Every row gives one point. Two turns around zero, p and q, are shown by what they do to some points. Where does a point land after both, in the order given? Backwards means that the second turn is done in reverse. Each puzzle has new turns, and all numbers are rounded.

Turn p:
[0.11 0.16] -> [-0.14  0.13]
[ 0.31 -0.09] -> [0.13 0.30]
[-0.42 -0.07] -> [ 0.01 -0.43]
Turn q:
[0.05 0.31] -> [0.23 0.22]
[ 0.27 -0.11] -> [ 0.15 -0.25]
[-0.31 -0.21] -> [-0.37  0.02]
Where do these land?
p, then q: [-0.37  0.40] -> [-0.54  0.02]
q, then p: [ 0.24 -0.12] -> [0.25 0.09]
p, then q: [-0.01 -0.18] -> [ 0.12 -0.13]
q, then p: [ 0.14 -0.10] -> [0.17 0.03]

Turn p:
[ 0.26 -0.01  0.17  0.56] -> [-0.47  0.25  0.11  0.34]
[-0.46  0.14  0.11 -0.36] -> [ 0.60 -0.03 -0.11  0.00]
[ 0.12  0.04 -0.08  0.30] -> [-0.25  0.20  0.08  0.02]
[-0.09 -0.01 -0.26 -0.21] -> [ 0.15 -0.06  0.02 -0.31]
[-0.30  0.14  0.05 -0.29] -> [ 0.42 -0.02 -0.13 -0.05]
[ 0.24  0.08  0.11 -0.11] -> [-0.13 -0.11 -0.24  0.03]
[ 0.23 -0.39 -0.10  0.10] -> [-0.31 -0.24  0.27 -0.04]
Turn q:
[-0.42 -0.16 -0.03 -0.11] -> [ 0.12 -0.30  0.04  0.33]
[ 0.25  0.31 -0.40  0.02] -> [-0.04 -0.14  0.03 -0.55]
[-0.14  0.16  0.24  0.09] -> [-0.08  0.11  0.27  0.14]
[ 0.05 -0.50  0.30 -0.35] -> [ 0.37  0.24 -0.36  0.38]
[ 0.06  0.25 -0.09  0.15] -> [-0.16 -0.02  0.16 -0.21]
[ 0.21 -0.06 -0.03  0.21] -> [-0.21  0.11 -0.15 -0.11]
Where do these land?
q, then p: [-0.13  0.32 -0.38 -0.32] -> [-0.14 -0.58 -0.06  0.09]
q, then p: [ 0.30 -0.12  0.00  0.56] -> [ 0.53  0.27  0.11 -0.22]
p, then q backwards: [-0.12  0.29  0.31  0.03] -> [ 0.04 -0.35  0.23 -0.15]
q, then p: [-0.15  0.13 -0.25 -0.30] -> [-0.22 -0.38  0.01  0.05]
q, then p: [ 0.01 -0.26  0.25 -0.03] -> [-0.16  0.32  0.01 -0.06]
q, then p: [ 0.20 -0.01  0.15  0.01] -> [ 0.05  0.15 -0.18 -0.08]
p, then q: [-0.11 -0.35 -0.08  0.05] -> [ 0.02  0.27 -0.03  0.26]

Turn p:
[-0.09 -0.05  0.08  0.23 -0.04 -0.13  0.16 -0.14] -> [ 0.12 -0.10  0.03 -0.16 -0.04  0.04 -0.28 -0.01]
[-0.12  0.10  0.04 -0.32 -0.04 -0.40 -0.25 -0.30] -> [-0.04  0.35  0.26 -0.13  0.37 -0.08 -0.06 -0.30]
[ 0.25 -0.09  0.13  0.15  0.17 -0.01 -0.19  0.42] -> [-0.02 -0.15 -0.04  0.39 -0.02  0.39  0.12  0.03]
[ 0.18  0.10  0.16  0.28  0.36 -0.26 -0.14 -0.40] -> [-0.01  0.01  0.57 -0.04  0.14  0.23 -0.29  0.20]
[-0.31  0.13 -0.04 -0.07  0.14  0.31  0.14  0.31] -> [-0.23 -0.04 -0.47 -0.07  0.02 -0.01  0.11  0.24]
[ 0.01  0.15 -0.55 -0.17 -0.27  0.01  0.39  0.27] -> [-0.33 -0.33 -0.24 -0.16 -0.24 -0.36  0.23 -0.33]
[-0.26 -0.17  0.12 -0.18  0.42  0.04  0.19 -0.37] -> [-0.20  0.44  0.02 -0.12 -0.06 -0.09 -0.40  0.27]
[ 0.30  0.18  0.07  0.12 -0.06  0.05  0.37  0.05] -> [-0.02 -0.20  0.08 -0.23 -0.37  0.18  0.12  0.00]
[-0.24 -0.35 -0.03  0.30 -0.32 -0.23 -0.33  0.37] -> [ 0.34 -0.28 -0.31  0.39  0.31  0.04 -0.19 -0.31]
[-0.24 -0.21 -0.09 -0.14 -0.21  0.40 -0.29 -0.04] -> [ 0.26  0.17 -0.26  0.20  0.14 -0.39  0.15  0.16]
[ 0.51  0.21  0.12 -0.20 -0.15  0.21 -0.04 -0.17] -> [ 0.14  0.14  0.35 -0.09 -0.25  0.03  0.48  0.04]
Turn q:
[ 0.27 -0.43 -0.05 -0.17  0.09  0.17 -0.19 -0.09] -> [ 0.15 -0.08  0.03 -0.44  0.07  0.19  0.12 -0.30]
[-0.01 -0.41  0.14  0.05 -0.29  0.24  0.04  0.30] -> [ 0.30 -0.40 -0.21  0.05  0.12  0.29 -0.11 -0.13]
[ 0.00  0.34 -0.01  0.39 -0.20 -0.22 -0.54 -0.12] -> [-0.47 -0.33  0.26 -0.12 -0.29 -0.11 -0.10  0.39]
[-0.17  0.21 -0.34  0.02  0.26 -0.17 -0.10 -0.31] -> [-0.33  0.40  0.29 -0.11  0.03 -0.07 -0.10  0.10]
[ 0.02  0.48  0.21 -0.17  0.01  0.38  0.51 -0.04] -> [ 0.27  0.16 -0.26  0.26  0.26 -0.63  0.04  0.06]
[-0.12 -0.09  0.46 -0.03  0.06  0.01  0.03  0.21] -> [ 0.38 -0.12  0.00  0.21 -0.27 -0.01 -0.03 -0.06]
[ 0.02 -0.01  0.20  0.19  0.10 -0.17  0.31 -0.13] -> [-0.06  0.16 -0.24  0.15 -0.26 -0.12 -0.11 -0.16]
[-0.16  0.04 -0.33 -0.21 -0.08 -0.47 -0.25 -0.29] -> [-0.29  0.36  0.14 -0.25 -0.10  0.30  0.07  0.39]
[ 0.11  0.18 -0.14 -0.26  0.14 -0.13  0.33  0.15] -> [ 0.00  0.31 -0.09  0.24  0.15 -0.05  0.34 -0.04]
[ 0.04 -0.31 -0.13  0.18 -0.09  0.36 -0.12  0.33] -> [ 0.07 -0.44  0.07  0.02  0.29  0.21 -0.11 -0.25]
Where do these land?
p, then q: [ 0.16  0.13  0.38  0.27  0.07 -0.14  0.09 -0.09] -> [ 0.37 -0.28  0.02 -0.18  0.14 -0.16  0.10 -0.07]
q, then p: [ 0.34 -0.03 -0.01  0.08 -0.18 -0.16 -0.43  0.26] -> [ 0.16  0.20 -0.42  0.04 -0.36 -0.12 -0.22 -0.05]
q, then p backwards: [-0.10 -0.08 -0.42  0.17 -0.30  0.08  0.06 -0.05] -> [-0.34  0.15  0.02  0.11  0.33 -0.19 -0.06  0.16]
p, then q backwards: [-0.32  0.16  0.26  0.16  0.26 -0.04 -0.48  0.31] -> [-0.19 -0.09 -0.48 -0.18 -0.41  0.11  0.22  0.28]
p, then q: [-0.12 -0.26 -0.13 -0.39  0.31 -0.13  0.20 -0.14] -> [-0.15  0.04  0.25  0.09 -0.11 -0.07 -0.18  0.53]
p, then q: [-0.10  0.39 -0.33  0.07  0.22  0.03  0.32  0.03] -> [ 0.35  0.21  0.09  0.11  0.04  0.45 -0.12  0.15]
p, then q: [ 0.06 -0.12 -0.01 -0.18 -0.56  0.14  0.32  0.16] -> [-0.29  0.19 -0.47 -0.28  0.18  0.09  0.14  0.17]
p, then q: [ 0.04 -0.26  0.32 -0.36 -0.04  0.05 -0.19 -0.60] -> [-0.14 -0.11  0.03  0.15 -0.28 -0.56  0.42  0.29]
q, then p: [ 0.05  0.08 -0.06  0.18  0.21  0.19  0.10  0.13] -> [ 0.06  0.04  0.19 -0.05  0.10  0.06 -0.30  0.07]

Turn p:
[ 0.14  0.26 -0.42  0.15 -0.27 -0.05  0.26  0.15  0.30] -> [-0.28  0.60  0.05 -0.02  0.14 -0.14 -0.04  0.22 -0.10]
[ 0.17  0.51 -0.14  0.25  0.57 -0.49  0.28 -0.67  0.39] -> [ 0.04  0.02  0.55  0.35 -0.43 -0.27  0.21  0.86 -0.37]
[-0.17 -0.07  0.09 -0.13  0.22 -0.04 -0.11  0.33 -0.23] -> [-0.01 -0.30 -0.03 -0.03  0.31  0.16  0.22 -0.14  0.06]
[ 0.10 -0.50  0.15 -0.13  0.05  0.10  0.00  0.21 -0.03] -> [-0.01 -0.18 -0.48  0.17  0.05  0.14  0.01 -0.21  0.06]
[ 0.38  0.35 -0.03  0.01 -0.24  0.04  0.24 -0.14  0.08] -> [ 0.00  0.53  0.16  0.01 -0.30  0.10  0.05  0.08 -0.01]
[-0.23 -0.07  0.21 -0.24 -0.06 -0.16  0.05  0.01 -0.23] -> [-0.11 -0.26  0.04 -0.07 -0.07  0.02  0.15 -0.14  0.32]
[ 0.16  0.12 -0.04  0.53 -0.38 -0.11  0.01  0.04  0.21] -> [ 0.09  0.42 -0.14 -0.28  0.02 -0.02 -0.26  0.42  0.06]
[ 0.13  0.19  0.02 -0.08 -0.18  0.12 -0.24  0.05  0.30] -> [ 0.12  0.26  0.16  0.17  0.11  0.11 -0.30 -0.04  0.08]
[-0.22 -0.28  0.24 -0.09  0.19  0.13 -0.22  0.21 -0.34] -> [ 0.12 -0.48 -0.17 -0.12  0.18  0.18  0.08 -0.30  0.05]
[ 0.06  0.18 -0.09  0.24  0.05  0.30  0.13 -0.16  0.02] -> [ 0.00  0.15  0.10 -0.16 -0.16  0.05 -0.10  0.04 -0.37]
[-0.46 -0.39  0.16 -0.32  0.05  0.19 -0.10 -0.03 -0.12] -> [-0.18 -0.54 -0.09  0.02  0.01 -0.05 -0.16 -0.42  0.12]
[-0.06 -0.31 -0.16 -0.18 -0.01 -0.05 -0.30  0.00 -0.37] -> [ 0.23 -0.21 -0.16 -0.04  0.14 -0.28  0.15 -0.36  0.12]
Turn q:
[-0.11 -0.33 -0.13  0.26  0.03  0.06 -0.49  0.11 -0.01] -> [-0.31 -0.13 -0.47  0.18 -0.23  0.09  0.04 -0.03 -0.19]
[ 0.05  0.12  0.01 -0.51 -0.02  0.12  0.03 -0.01 -0.07] -> [-0.16  0.16  0.10 -0.21  0.35 -0.11 -0.07 -0.06  0.22]
[-0.11 -0.24  0.01  0.01 -0.21 -0.16 -0.04  0.09  0.38] -> [-0.09  0.21 -0.01 -0.07 -0.32  0.29 -0.19 -0.08 -0.07]
[ 0.13  0.19 -0.07 -0.09 -0.10 -0.50  0.18 -0.02 -0.30] -> [ 0.20 -0.11  0.23 -0.23 -0.20 -0.42  0.02 -0.22  0.16]
[-0.28 -0.44  0.12  0.01 -0.03  0.37  0.31 -0.30  0.10] -> [-0.01 -0.01  0.15  0.20  0.28  0.60  0.10 -0.29 -0.16]
[-0.27  0.11  0.14  0.35 -0.28 -0.05 -0.15 -0.14 -0.06] -> [ 0.12  0.24 -0.08  0.16 -0.22 -0.06  0.33 -0.09 -0.29]
[ 0.75  0.15  0.49  0.34  0.33  0.32 -0.12  0.07 -0.11] -> [ 0.35 -0.27 -0.33  0.17  0.11  0.09  0.35  0.65  0.54]
[-0.08  0.29 -0.34 -0.23 -0.18 -0.35 -0.07 -0.07 -0.06] -> [-0.11  0.09  0.16 -0.38 -0.11 -0.42 -0.07 -0.12 -0.17]
[-0.05  0.12 -0.41 -0.02  0.16 -0.27  0.20 -0.25  0.29] -> [-0.08 -0.21  0.44 -0.27 -0.12 -0.01 -0.16  0.11 -0.32]
[-0.17 -0.22 -0.03 -0.15  0.22  0.16  0.00 -0.04  0.01] -> [-0.26 -0.10  0.05  0.16  0.19  0.15 -0.08 -0.09 -0.01]
[ 0.47  0.16  0.24  0.06 -0.05  0.53  0.13  0.48 -0.30] -> [ 0.50  0.02 -0.49  0.12  0.44 -0.07 -0.10  0.21  0.41]
[-0.31  0.08 -0.02 -0.03  0.14 -0.23  0.03  0.08  0.12] -> [-0.14  0.08  0.25  0.17 -0.16 -0.12 -0.17 -0.01 -0.11]
Where do these land?
q, then p: [ 0.22  0.16  0.04  0.18 -0.45 -0.15 -0.10  0.08  0.39] -> [-0.02  0.52  0.21  0.02  0.11  0.11  0.09 -0.33  0.19]
q, then p: [ 0.50 -0.18 -0.33 -0.21  0.08  0.09  0.19  0.23 -0.11] -> [ 0.16 -0.15 -0.17  0.56  0.20 -0.22 -0.14 -0.22 -0.05]
p, then q backwards: [-0.14  0.43  0.29  0.41 -0.22  0.24 -0.08 -0.37 -0.17] -> [ 0.27  0.09 -0.25 -0.05 -0.22 -0.42  0.35 -0.07  0.49]
p, then q: [ 0.48 -0.23 -0.27  0.03  0.13  0.31 -0.02 -0.46  0.24] -> [ 0.35 -0.15 -0.32 -0.25 -0.24 -0.45  0.36 -0.12 -0.14]
q, then p: [-0.17 -0.06  0.35 -0.29  0.01  0.22  0.16 -0.01 -0.16] -> [ 0.01 -0.12  0.21  0.09 -0.15  0.14 -0.13  0.33 -0.32]
q, then p backwards: [-0.18  0.21 -0.18  0.46  0.14  0.01  0.19  0.16 -0.03] -> [ 0.15 -0.08 -0.11  0.12  0.39  0.07 -0.24 -0.31  0.20]
p, then q: [-0.22 -0.19 -0.35 -0.22  0.07 -0.35 -0.01  0.29  0.53] -> [-0.13 -0.22  0.14  0.55 -0.43 -0.13 -0.18  0.18 -0.29]
p, then q: [-0.10 -0.03  0.43 -0.08  0.18  0.11 -0.23  0.04 -0.14] -> [-0.08 -0.13 -0.22 -0.05  0.16  0.45  0.09 -0.01  0.10]
p, then q: [-0.29  0.01 -0.14 -0.32 -0.19 -0.33 -0.23  0.20 -0.21] -> [-0.19 -0.07  0.50  0.06 -0.22  0.30 -0.07  0.20  0.07]
q, then p backwards: [ 0.06  0.15  0.22 -0.20 -0.16  0.03 -0.26  0.10  0.10] -> [ 0.15  0.03 -0.10  0.08 -0.33 -0.18  0.18  0.11  0.05]
p, then q backwards: [-0.24 -0.40 -0.14  0.32  0.20 -0.02  0.01  0.00 -0.23] -> [ 0.25  0.07 -0.47  0.14  0.00  0.10 -0.21 -0.05 -0.26]
q, then p: [ 0.08  0.13  0.08 -0.07  0.20 -0.17  0.37 -0.27 -0.23] -> [ 0.01 -0.17 -0.25  0.24 -0.30  0.26  0.01  0.20  0.14]
